Each row of a before or after table is a point. One or more steps were done to the points. Then noise was added and the rows were shuffled. The steps act on columns, c1 being the first. What was done? A step turns or swaps two columns, mirrors them in a line or flattens them onto one, adds a multiple of one to another, or multiplies or shifts one. Angles are multiples of 10 degrees, from the lower column toward the higher: turns from -170 to 170, lines from 10 to 170 but not 90. Use the fewest steps. Two steps may share a column if one is a turn and the other turns, adds or multiplies; they go together, in the order done. Otherwise the lowest column goes first.
(in the rows, 128 means zero)

Before (13 x 2):
[[143 159]
 [153  86]
 [155 164]
 [127 182]
 [155  75]
 [ 94 115]
 [111 107]
 [116 125]
 [160 101]
 [163 101]
 [172  95]
 [132 108]
 [167 105]]
After (13 x 2):
[[127 128]
 [133 107]
 [135  94]
 [120 179]
 [129 119]
 [134  99]
 [122 159]
 [134  97]
 [137  83]
 [122 157]
 [134  89]
 [132 110]
 [137  72]]
Steps: flatten c1 and c2 onto the line at 100 degrees

Before, 13 rows:
[[125 132 130 133]
 [116 125 145  92]
 [140 109 161 122]
 [133  86 149 130]
 [131  89 150 126]
 [111 118 100 140]
 [108 129 124 128]
 [105 135 117 148]
 [ 98 121 139  94]
 [144 119 139 128]
 [105 132 138 145]
 [153 105 152 133]
 [108 120 150  98]]
After (13 x 4):
[[137  87  98  53]
 [ 99  61 104 113]
 [130 101 107  39]
 [115  55 113 122]
 [107 103 123 128]
 [148 135 119 126]
 [114  54 114 134]
 [130 129 125 140]
 [ 95  70 120 142]
 [142 115 108 170]
 [154 151 125 177]
 [149 105 105  43]
 [158 161 141 159]]
Steps: add -1.5 times c3 to c2; turn c1 and c3 by 150 degrees; multiply c4 by 2.5

Before, 14 rows:
[[ 98  83 112  39 123 177 122  93  42]
 [119 146 126 137  98 101 117  80 142]
 [138 132 142 136 131  94 125 153 154]
 [ 91 171 163 138 107  96 129 139 149]
 [113 145 152 166 128  99 143 121 115]
 [147 174 147 152 133  91  82 126 165]
 [157 164 129 114 119 129 136 149  99]
 [130 144 179 161 125  86 114 108 159]
 [136 183 165 103 156 109  92 137 119]
 [114 148 127  99 135 128 137 105 163]
 [107 142  98  81 143 154 180  81  61]
 [ 81 140 102 149 118 162 131  99 121]
 [ 86 137  99 149 156 105 139 105 128]
 [136 142 182 155 136 132 112 111 168]]
After:
[[101 164 116 123  59 129 142 144  99]
 [129 168 171 128  48  97 102 136 149]
 [119 145 152 141  67  95 100 117 114]
 [137 146 135 133  34 102 134  79 141]
 [164 138 114 133 100 105  91 103 129]
 [103 141 179 140  78 132 145 109 168]
 [125 183 170 116  97 112 161 133 119]
 [133 149 127 114  77 132 112 107 161]
 [166 139 125 136  57 161  94 100 123]
 [123 141  93 108  78 154  73  79  59]
 [115 131 136 134  68  95 133 152 154]
 [160  82 125  92  63 176 113  94  44]
 [127 177 149 136  77  90 176 127 165]
 [107 139 173 140  67  86 140 108 162]]
Steps: turn c1 and c7 by 140 degrees; turn c1 and c3 by 30 degrees; multiply c4 by 0.4; shift c5 by -60

Before, 10 rows:
[[102 142 133 135 125 131 158 117 152 100 143  97]
 [105 132 128 133  93 105 117 122 138  99 124 114]
 [ 96 167 124 109 124  92 156 111 138 147 129 109]
 [111  84  98 146 130 182 119 126 168 139  87 149]
 [110  87 157  99  80 124 143 122 106 138 155 103]
 [130 163 153 139 123  95 134 126 176 137 140 109]
 [115  93  96  95 113 139 119 203 197  83 140 129]
 [160 158 147 126 137 106 131 118 113  94 126 160]
 [ 99 159 155  94 114 123 111 113 121 132 157 102]
 [173 133  41 232 126 150 142 112 150 144 133 103]]
After, 10 rows:
[[ 92 160 123 141 115 124 111 157 119 132 165 103]
 [103 127 123 124  95 103 117 126 140 101 124 112]
 [164 133 183 172 125 153 141  54 151 145  33 104]
 [154 159 141 124 134 107 132 152 111  98 129 161]
 [112  84 135  94 129 183 123  96 164 142  97 151]
 [107  87 118 143  81 128 145 154 107 137 164 101]
 [ 92 162 133 118 124  91 157 127 141 147 147 111]
 [ 98 135 129 145 125 132 157 133 151  99 121  99]
 [140  90  71 129 114 139 119  74 196  82 159 132]
 [131 162 122 145 126  94 134 152 175 138 122 109]]
Steps: turn c1 and c8 by -20 degrees; turn c3 and c8 by 110 degrees; turn c4 and c11 by -70 degrees
